Each row of a before or after table is a point. The points were changed in one or more steps. Then noise was added and the rows were shuffled. The steps act on columns, c1 being the first. Write out the steps. A step turns or swaps two columns, mirrors them in a line or flattens them onto one, adds a multiple of one to another, or multiplies or shifts one. Angles are multiples of 10 degrees, from the lower column toward the higher: turns from -170 to 170, lines from 10 to 170 but not 90. Use the fewest steps. Two steps may share a column if one is a turn and the other turns, adds or multiplies; they go together, in the order done. Otherwise the lowest column goes first.

Before (13 x 2):
[[-23 -46]
 [ -8  27]
 [-46  -3]
 [ 17  16]
 [-27  -6]
 [-27  -7]
 [  7  34]
 [-44  27]
 [ -2  30]
 [-12 -12]
 [  6   2]
 [ 17  32]
 [ -6 -34]]
After (13 x 2):
[[ -7 -33]
 [ 21  15]
 [-61  -4]
 [ 22  32]
 [ 10  34]
 [ 10   2]
 [-29 -47]
 [ -3  30]
 [-11  28]
 [-35  -6]
 [-34  -8]
 [-57  26]
 [-17 -12]]
Steps: multiply c1 by 1.3

Before (10 x 8):
[[ -5  17  31 -10  -8 -21 -13   5]
 [  5   8 -36   8  43  30  15   5]
 [  7  11   3 -33  24 -23 -23  -9]
 [ 14  13  -7 -20  -2   8  26 -59]
 [ -7 -12   6   7  -5 -33  -8   8]
 [  2   7  13 -56 -27 -19  -3   7]
 [ -9 -13 -11  11   1  14 -14 -28]
 [ 60   6  13 -26 -13 -22  -2  -7]
 [ 29 -31  -4  -8 -22  -9  28 -32]
 [  8  30 -42 -32   6  -4  -1  -7]]
After (10 x 8):
[[  8  30 -42 -32   6  -6   3  -8]
 [ -9 -13 -11  11  10  14  -9 -29]
 [ 14  12  -7 -21 -18   8  19 -59]
 [  7  11   2 -33  34 -23  -2  -9]
 [  5   8 -36   8  23  30  40   5]
 [ 60   6  13 -27  -8 -23 -10  -6]
 [ 29 -31  -4  -8 -35  -8   8 -33]
 [  2   8  13 -58 -17 -20 -20   7]
 [ -5  17  31  -9   2 -22 -15   5]
 [ -7 -12   6   8   1 -33  -9   9]]
Steps: turn c5 and c7 by 40 degrees

Before (9 x 12):
[[-17  10 -11 -25  -4  14   5  -7   4   5   6 -20]
 [-19  -7 -19   2 -23  13   6   8   7   0   1 -29]
 [ 17  10  -5  24  10  -6   2   4  15   2  -6 -15]
 [ -5   8 -16  15   7  -3 -23   9  16 -26  -7 -11]
 [-18   4 -19 -18 -17 -10  -2  -2  15   7 -17 -14]
 [ 33 -11  56 -10   1   1   8  -1  12   6 -14  55]
 [ 16   3 -20  -6 -37 -29  -4   9  18   4  37  11]
 [ 12 -14  -5 -22   3   0  -2  -1   7  -2 -12 -30]
 [-15 -15 -24 -24   9   6  12   1   9   2 -10  -3]]
After (9 x 12):
[[ 23 -10  56 -10   2   0   8  -1  13   6 -13  60]
 [ 16 -14  -5 -22   3   0  -2  -2   7  -3 -12 -27]
 [ -3   8 -17  14   7  -3 -22   9  17 -26  -7 -13]
 [-13  10 -10 -24  -4  14   6  -7   5   5   5 -23]
 [-14  -7 -20   2 -23  13   6   8   7  -1   1 -32]
 [-14 -15 -24 -24   8   6  12   1   8   1 -10  -6]
 [ 20   9  -6  25  11  -6   2   5  14   2  -6 -11]
 [ 13   2 -21  -6 -38 -28  -3   9  18   4  38  14]
 [-15   4 -19 -18 -18  -9  -2  -3  15   7 -17 -16]]
Steps: turn c1 and c12 by 10 degrees

Before (11 x 20):
[[-15 -15  49  34  15  12 -25  60  20 -42   3 -25 -14   4  11 -22  -5  46
   24  -1]
 [ 18  12  12   1   0  -2  14   3   8   7  11  12 -58  14   9  17  22 -14
   14  16]
 [ 39  -2  31 -16   6  -9   1  -2   7 -27  20 -16 -43   6  18 -28 -30  -1
   16  15]
 [-42  -9  22  14  -9  -7  34 -27  19  18   2  -2   1 -18 -24 -17  14 -12
  -25 -25]
 [-11  10  14   5  25   2  29   8  24 -36   9  -4 -28 -19 -48  -3  -1  25
  -18  42]
 [ 27  -2 -17  35  54  -4  -8 -20 -41   3  31  31  -5   0  28 -17 -15  27
   -5  -5]
 [-19  -1  17 -12 -20  11   3  20  -9  -1 -15  17 -11  16  14  -4 -17 -11
  -24   3]
 [ 14  27  -9  -7  16   3  -1  24  -2 -12  42  12 -25 -17  26 -41  23  26
  -17  -4]
 [  6  -9 -29  -4   0 -14 -42 -25  20  -4  36  28   0   9 -18   9  -5   6
  -19 -17]
 [ 51  10   7 -27  15  29  16 -13 -13   8  28  -6 -47  -6  18   6  28   8
    1 -12]
 [ 14  14  -2  -9  -4 -15 -50   9 -11 -26  10   6 -10  -3 -15   9 -11  -7
    3  39]]
After (11 x 20):
[[-16  22  -4  33  14  25 -26  60  15  -9   5 -25 -14   6  10 -22  -9  49
   24  -2]
 [ 24 -41  -1  36  55  -4  -7 -20   0   2  28  32  -5  -2  27 -17 -14  26
   -5  -4]
 [-12  21   2   2  23  14  28   7 -12  -5  12  -7 -29 -19 -47  -3  -4  27
  -22  41]
 [ 15 -11   0 -12  -3  -6 -48   9 -15   2   8   6  -9  -4 -14  11  -8  -7
    6  38]
 [ 39   8   1 -17   8   0   1  -2   3   4  18 -17 -46   5  18 -27 -29  -3
   17  15]
 [-18  -9   0 -14 -20  11   1  20  -1  -3 -13  17 -12  17  12  -5 -17 -10
  -25   3]
 [-41  20   0  13 -10 -12  32 -28   8   6   4  -2   0 -18 -26 -14  14 -11
  -24 -25]
 [  5  20   0  -5   0 -12 -44 -29  12   4  35  25   2   7 -19   9  -5   4
  -21 -16]
 [ 19   8   0   0   0  -5  15   3 -12   3  13  13 -59  13   9  16  20 -14
   12  16]
 [ 12  -2   3  -9  16   7  -1  25 -27  -2  41  13 -26 -20  28 -40  22  28
  -17  -5]
 [ 52 -13   0 -26  14  24  16 -15 -10  -8  29  -8 -48  -4  21   6  28   8
    2 -12]]
Steps: turn c2 and c9 by -90 degrees; multiply c3 by 0; flatten c6 and c10 onto the line at 160 degrees

Before (13 x 48):
[[ -3  -1  -6   9   9  -5  29  25  -9 -13  11  -3   2   7 -17 -17  10   1
  -17   0 -15  -8 -14  -4 -14   0  -3   1   3  -6  10  -8  -3 -26   8   3
    3   2 -14   8  11   0  -9 -20  -6  11  10   2]
 [ 12   3  -1 -18  -6  20  29 -16  -5  13  11  -3  -7 -37 -14  15  12   3
   19   5  51  10  -4  -7  -1   9  -7   7   6   2  14   3  -2 -27  -2  -5
   16   9   1  -3 -41  18 -10  -4  -6   6   0  11]
 [-11  -5   0   6   4  -6   2 -12  -7 -12 -11  18  -1 -10 -14 -10  12   1
   51   5  -7 -10  16  -5   3   4   2   5  14 -10  18  -9   3  -5 -11  -4
    5   2   7   2   7  11  22   6  -6   4  -5   8]
 [-10  10  -5  -4  -8  -2   7 -15  -3  -2   9   2  -5  13 -14  -5  -7  -2
  -14 -18  -9  28   6  -7   1  10 -14  -1   2  -9  -4  -9  35 -19  -3  -2
    2  -6  -5  -6   9   4 -58 -10   4  19  -4  13]
 [ -9   3  12   9  -7   2  17  46 -17  -2 -57  20   3  10  17  17   8   0
  -18   1 -17  -6 -15 -10   0  10  -4   6   0   2   3  -5   9  15  -4  -2
  -14   4   7   2  13   4  19   3  23  15   3  -3]
 [ -7 -11   4 -23  -7  -1   2  -2  -3  15  -9   7  -6  13   4 -12  -8  12
  -15   4 -16  11 -14  31  -2   6 -14   2  13   2  -2  60  -5 -20 -12   3
   -2   4  -2  11  -2   0  11 -17  -7  20  10  11]
 [  5   0  -7 -28  -8  -9  -2  -8  -3 -12   7   3  19  -7  -4 -17  -1   1
  -12   0   5 -11 -10  -1  -5   3  38  20 -55   2  20  -1  20 -24  -9  18
   -3   5  -4  -7  13  10  17   6   3  -9   9  -7]
 [  0   3  -6 -12  -8  11   5  -2 -11  -4  14  10   3  -5 -16 -15 -19   4
  -12 -14  -8  -2 -10  -9 -16  13 -13  37 -18  -6  -2  -7  -3 -24   5  11
    9  -2   5  -7   1   2  14  -7  -4 -11  -2  11]
 [  2   6  -3   9  16   7  -3  19  -3  -5  -8  -1  -5  -5 -15  -1  -4   2
  -16   6 -20  -1   4  -8   2  11 -13  10   1  -5   1   6   5 -24   4  -6
   -5  10   7  -4   8   9  19   5  -8 -12  -7  15]
 [  3 -21  -2   9   1  -9  -1  -5 -21 -14   6  22   8  11  -7  -5  12   0
   16   7 -12 -12  -7  -5  -1   6  30   3  11 -14   6  11  -3 -28  -3  -8
   14   9  -3   9   3  31  -9   2  -6  16  16   6]
 [ 47   7  17   5  -7  28  10 -13  -8  -1   1  12  -7   6 -13 -18   6   4
  -18  -1 -19  12 -14   0 -21   6 -12   0  13   0   9  18  -3   1  -2  -7
   12   4   0   9   9  30   0   7   6  -8   5 -24]
 [ 11 -11  -7  10  -4  -1  14 -12  -5  -4  11   4   1   6 -15 -13 -32  20
  -20  -9 -12  -7 -10   6 -12   2 -14   2 -10   1  22   1   6  55   0  17
    5   5  -4  10  11   2  17  -1   5  -2   4   3]
 [ -8  12  -4 -37  -3  -7  -4 -11  -2  -9  10  16   0   9  13 -11   1   0
    6   0 -18 -13 -15  -3  -7  12 -11   1   3  -6 -11   0  -6 -26  -5  -4
   15  -5  -4  -5   0   2   2   1  -7 -10 -24  -5]]
After (13 x 48):
[[-10  10  -5  -4  -9  -2   6 -16  -2  -1   9   3  -5  13 -15  -5  -7  -2
  -15 -19  -8  29   0  -7   1  11 -14  -1   1 -10   3  12  35 -19  -2  -2
    1  -6  -4  -7   8   4 -59 -10  -3  19  -4  13]
 [  2   6  -3   9  17   7  -3  19  -3  -5  -8  -2  -6  -5 -15  -1  -5   3
  -16   6 -20   0   3  -9   2  11 -12  10   1  -4  -8  28   6 -24   4  -6
   -6  10   7  -4   7   8  18   5   1 -11  -8  15]
 [ -9   4  11   8  -8   1  17  44 -15  -2 -57  20   2  11  18  18   9  -1
  -18   0 -18  -5 -16 -10   0  10  -5   6   1   1  23 -31   6  15  -4  -3
  -15   5   7   2  13   4  20   3   3  16   2  -3]
 [ -8  11  -4 -37  -5  -7  -3 -10  -2  -9  10  16  -1   8  13 -11   1   0
    6   0 -19 -13 -13  -1  -7  11 -12   1   3  -6  -7 -19  -9 -27  -4  -4
   15  -5  -4  -6   0   2   2   0 -11  -9 -23  -5]
 [ 46   6  16   5  -7  29  11 -13  -7  -1   0  12  -5   5 -12 -17   5   4
  -18  -2 -20  12 -12   0 -21   6 -12   0  14   0   6  38  -5   0  -3  -6
   11   3   0   9   9  30   0   8   9  -8   5 -23]
 [-10  -5   0   6   4  -6   2 -12  -8 -12 -10  19  -1 -11 -14  -9  12   1
   51   5  -7 -10  16  -6   3   5   2   5  15  -8  -6  12   6  -6 -11  -3
    6   2   7   1   7  10  22   6  17   5  -6   9]
 [ 10 -11  -8  11  -5  -1  14 -12  -5  -4  11   4   1   5 -13 -12 -31  20
  -20  -8 -12  -7 -11   6 -13   3 -13   2 -11   1   5  24   5  56   1  17
    6   6  -3  10  10   1  18  -1  22  -1   3   3]
 [ -2  -1  -6   9   9  -4  29  25 -10 -14  11  -2   3   8 -15 -17  10   0
  -17  -1 -16  -8 -13  -3 -13   0  -2   1   2  -6  -6  17  -7 -26   8   4
    4   2 -14   9  10  -1  -9 -20  10  11  10   2]
 [ -7 -11   4 -23  -6  -1   2  -1  -4  15  -9   7  -6  13   5 -12  -8  12
  -15   4 -16  13 -14  30  -3   6 -15   2  12   2  -8  54  -7 -20 -12   3
   -2   4  -2  11  -2   0  10 -18  -2  20  10  11]
 [ 12   3  -1 -19  -6  20  29 -16  -5  14  11  -3  -7 -37 -14  14  11   3
   18   4  51  10  -3  -7   1   9  -6   7   6   1  -6  25  -3 -27  -3  -6
   15   9   0  -2 -41  18 -10  -4  14   6   0  12]
 [  0   2  -6 -12  -8  11   5  -1 -11  -4  14   9   2  -6 -16 -15 -18   5
  -11 -14  -9  -2  -9  -9 -17  13 -13  38 -18  -6  -3  19  -4 -24   6  12
    9  -2   5  -6   1   3  12  -6  -2 -11  -1  10]
 [  5   0  -8 -27  -8  -9  -3  -9  -3 -11   7   3  20  -7  -4 -18  -1   1
  -13  -1   5 -12 -13  -1  -4   2  38  20 -54   3   4   5  19 -24  -9  18
   -3   5  -4  -6  13  10  18   7  20  -9   8  -6]
 [  2 -22  -2   8   2  -9  -1  -4 -21 -14   6  21   9  11  -7  -5  13   0
   16   6 -12 -12  -7  -5  -1   6  30   2  11 -14  -6  21  -3 -29  -3  -8
   14   8  -4   9   2  30 -10   2   7  16  17   6]]
Steps: add -1.5 times c15 to c32; turn c23 and c33 by 10 degrees; swap c31 and c45

Before (13 x 64):
[[ -1  46 -26   6  32  13 -18  -3   1 -25 -18 -28  -4  40   9   3   8  26
   -1 -22  17 -22 -11  19 -20  10 -11 -35   1 -17  10   9  -2   9  28  30
   -7 -12   8  -6  11 -20 -16 -27  -8 -41   0 -18  -2 -13   9   7  -4 -11
  -35  36   4  17  14  -6  -9  -2 -30   4]
 [  0   1  16  -9 -10   4 -42  18  -9  22   6  23  -8  18  13  -1 -30  19
    4  10  -1  -9  10 -38   7  22 -20 -14 -39  30  10  -7  -5 -24  23  -6
  -29   9   7  18  -1 -11  11 -21   6  33  -7 -57  -4   9 -15   0  -9 -28
  -10  22 -19  -4  11  15  -3  16   0  16]
 [ 18 -32  42  37 -32  40 -20  22  -7   2   1   8 -15 -18 -13  23  16 -10
   15  13 -18   2   6  21  -1 -17  12  -2 -23  -7 -35  14 -10  23   6  35
   10 -35 -23  26 -16  -6  19  -1  16   6 -12 -14  36   3  37  -7 -12  14
   15  16  -4 -30   8  -4  -8 -15 -13   7]
 [ 60 -15 -13   1  24  -4  -9   4  11 -21 -14  -4  55 -19   0   3  29 -19
   -2  -9  12   3   1 -10  11   3  11 -16 -29  30 -11   0   4  28   3  21
  -18  -3  30  32  22   9 -13 -19  22  -4   4  -6   1  -1  -9 -21   1 -11
  -13 -10  11 -10 -20 -18 -32 -10 -15   9]
 [ 24  -7  16 -44 -39  -7 -28  15  14  12  35 -20 -29   7 -32   7  -8 -20
   11 -25  11  26  -7  -7   7  22   9 -30  -9 -36  -5  20 -12  -4 -14 -12
   17   7 -33  29   0  25 -23 -16 -16  10  28 -25 -21 -35  -2  21  -2 -40
  -19  -8   1   6   2  41   7  -9  15 -12]
 [-12 -31  17 -25  -6  -8  -7  -1 -17  -2  -2  11  -2   6  -9  26  17   6
   -5   7  17  36   0 -30  20  -8 -11 -13   9  12  17  30  29   2 -10 -18
  -10   0  20  25 -17 -37 -13  13  27 -35 -21   3  16  25   4 -24  20   5
    2  22  25  32 -11   6  13 -17  -2 -19]
 [ -4 -13  -2  11 -12   7  11 -27   7  19  15  -7 -15  -3 -53 -14 -26   8
   -1   1  25  -2  -2  14  17  41 -12  13 -24   8  35  16 -32  33  -5  16
    6   1   0 -35  14  23 -10  -3  -4   8 -28 -35  19  -4   8  10   5 -43
   10  -5  -9  29  23  -5   3 -15   1 -11]
 [ 15  33  20  21   0  46 -22  30 -18 -32  35  11 -11  13   3  21  -1   7
  -27  10   2  30   1  40 -15 -10 -12 -11 -25  13 -16   7  16  -6   3 -21
  -11  15  11 -21  15  27  32   2   6 -12 -26 -16 -18 -18   3  -7  -5   5
  -23  36   8  12  28  12   8   2 -19 -11]
 [  0 -46  -4 -23   8   3   5 -10 -16  -9  -1  17  32  -2  -1  19 -10  -5
    3 -11  41  -7  24  32 -16  -6  -9  -5   2   2 -14  10 -10 -10   3 -16
    4 -19 -22 -11 -19 -23  18   0  -8   6 -29 -26  12 -10  22  30  -2 -14
   11   6  -2 -17 -24 -44   3   0 -14 -18]
 [-15   5 -13   3 -30  -4 -22 -10   8   6  34  18  12 -12  -9  -3  12 -24
   -7  14  -1 -11  22 -30 -24 -15  -7   9   5  12  18  -7  19  33   9 -11
    2  -1 -17 -10  24  -8   4 -40   8   6  18  23 -30 -16 -17   6 -23  -4
    9   3  -2 -19  -3  -6 -21  36  -4 -14]
 [-15  -8 -13   7 -11 -12  11 -15 -12  12  -7  17 -25  27  -5  -6  23  -1
   20  -4  26 -20   5 -16  23  -1 -28   9 -15  -7  -3   7  -4   5 -13  -2
   13 -24  28  -3  -4   1  21 -11  13  -4   7  24  -7 -10   8   7 -16  -1
  -20  -8  29   4 -49  -1 -22  12   5 -17]
 [-18  -5  28 -28  -4   9  -6   3   8  12 -21  -3  -4  -1 -18  -2  13  -4
   -8  -8  13  14  -9  15 -17  14  -8  19   0  23   1 -30  18  40   8   4
   12 -12   7  28 -12 -10  11 -29  -6 -18 -14 -12 -18 -23  25   6 -18 -12
    5  -4   7  -4 -32   0   7  -2  -1  -3]
 [ 11  13   2   3   0  11 -17  -4 -15   1  47   6   3  -2   7 -34  -6 -30
  -14  -6  13 -16 -19  14 -21  15  19   1 -17  -8   2  -4   4   1  20 -30
   17 -19   5 -15  28   3   3 -32 -10   6 -10 -45 -15   7  30  15  10 -37
   26  35   6  12 -11  20  -4   2   7  -1]]
After (13 x 64):
[[  1   1   6  -7 -11   5 -43  18 -10  21   5  22  -9  19  15   0 -31  19
    5  11   0  -9   9 -38   8  23  24 -15 -39  31   9 -10  -5 -23  22  -6
  -29   9   8  20  -3 -10  10 -19   4  35  -9 -56  -5   9 -15  -8  -9 -28
  -11  22 -20  -5  13  15  -2  16  -1  15]
 [ -1 -46  -7 -25   7   4   4  -7 -17  -9  -1  15  33  -1  -2  18 -10  -4
    3 -12  42  -7  24  31 -17  -6  -6  -5   4   2 -15   9 -10 -10   3 -16
    2 -21 -36 -11 -21 -23  18   1  -7   6 -27 -25  12 -10  23 -31  -3 -14
   12   6  -2 -17 -24 -44   3   1 -13 -15]
 [ -4 -14  -7  13 -14   7  11 -27   7  21  14  -6 -16  -4 -52 -12 -26   6
    2   3  27  -1  -3  14  18  41   2  12 -25   6  32  17 -34  32  -4  18
    5   2  -1 -35  14  25 -11  -4  -4   8 -27 -34  20  -6   8 -10   6 -42
   11  -6  -8  27  23  -6   2 -13   1  -8]
 [ 25  -6  18 -42 -38  -7 -26  18  16  12  35 -21 -30   6 -34   6  -8 -19
   15 -25  11  26  -7  -4   8  21  -6 -30  -7 -37  -6  24 -12  -4 -16 -13
   17   6 -52  29  -1  27 -24 -17 -16   8  27 -24 -20 -36   0 -17  -3 -38
  -21  -8  -1   4   1  41   6  -9  16 -12]
 [-15   5 -15   2 -30  -4 -22 -10   8   6  32  17  12 -12  -8  -3  11 -24
   -9  15  -1 -10  22 -32 -20 -15  -1   8   4  11  20  -7  20  35  10 -10
    1   2 -27  -8  24  -6   5 -40   8   6  19  23 -32 -15 -19  -5 -24  -4
   10   6  -2 -20  -3  -5 -21  35  -3 -15]
 [-14  -7 -27   6 -11 -13  10 -15 -12  12  -7  16 -25  28  -4  -6  23  -2
   20  -5  26 -20   4 -15  22  -2  13  10 -14  -6  -5   9  -3   7 -14  -2
   14 -25  43  -2  -4   2  20 -12  13  -4   6  25  -5 -11   8 -15 -17  -2
  -18 -10  30   4 -48  -1 -23  11   4 -16]
 [ 15  34  12  21   3  46 -22  31 -17 -32  34  11 -12  14   2  22  -1   8
  -28  10   0  31   1  39 -16  -9  22 -11 -25  15 -16   5  17  -7   2 -22
  -10  15  17 -22  14  27  34   2   4 -11 -24 -18 -17 -19   4   0  -8   5
  -24  35   9  10  28  12   6   1 -18 -12]
 [ 16 -33  41  36 -32  38 -20  23  -7   4   1   8 -14 -20 -14  25  17 -11
   13  13 -17   4   5  21  -2 -18  14  -1 -23  -4 -33  13  -8  27   7  36
    8 -35 -38  27 -17  -5  20  -1  18   6 -11 -13  36   4  35   5 -12  14
   13  17  -6 -30   9  -7  -7 -17 -11   7]
 [-13 -32   9 -26  -4  -6  -8  -2 -17  -4  -1   9  -1   6  -8  25  18   6
   -6   5  17  36  -2 -30  22  -9  27 -13   9  14  17  32  29   1  -8 -17
   -8   2  31  23 -17 -37 -13  11  29 -36 -22   2  18  23   5  16  19   2
    3  22  25  32  -9   3  13 -16  -1 -22]
 [ 61 -14  -4   1  22  -3 -10   3  12 -21 -16  -4  54 -17  -2   2  29 -20
   -2 -10  11   2   1  -8  12   2  -7 -16 -27  32  -9  -1   1  27   6  19
  -20  -3  50  32  20  11 -14 -18  22  -4  -1  -7   5  -3  -9  25   3 -12
  -14 -11  11 -11 -20 -16 -31  -9 -15  10]
 [-17  -4  20 -29  -1   7  -6   5   9  12 -20  -2  -3  -1 -18  -3  14  -4
   -9  -8  12  12  -9  15 -16  12  17  19   0  24   0 -31  19  40   5   4
   10 -13  11  29 -13 -11  12 -31  -5 -21 -13 -14 -17 -25  26 -15 -19 -12
    4  -3   7  -7 -31   1   6  -1  -1  -2]
 [ 10  12  13   3  -1  11 -19  -6 -16   4  47   7   3   0   7 -34  -6 -28
  -13  -7  14 -16 -20  14 -21  13 -21   1 -17  -9   2  -5   1   0  21 -31
   19 -16   7 -13  29   4   6 -32 -10   4 -11 -44 -13   6  28  -8  10 -36
   25  34   7  12 -10  20  -4   1   7  -1]
 [ -1  45 -28   6  31  14 -19  -1   0 -26 -18 -27  -6  40   8   1   6  26
    0 -23  17 -20 -11  19 -22  10  -6 -36   1 -14  11   8   0   9  28  31
   -7 -12  11  -6  11 -21 -15 -27  -6 -42   1 -17  -2 -14   9  -4  -3 -11
  -38  36   4  18  11  -7  -9  -2 -27   5]]
Steps: turn c3 and c27 by -30 degrees; turn c27 and c52 by 160 degrees; multiply c39 by 1.6
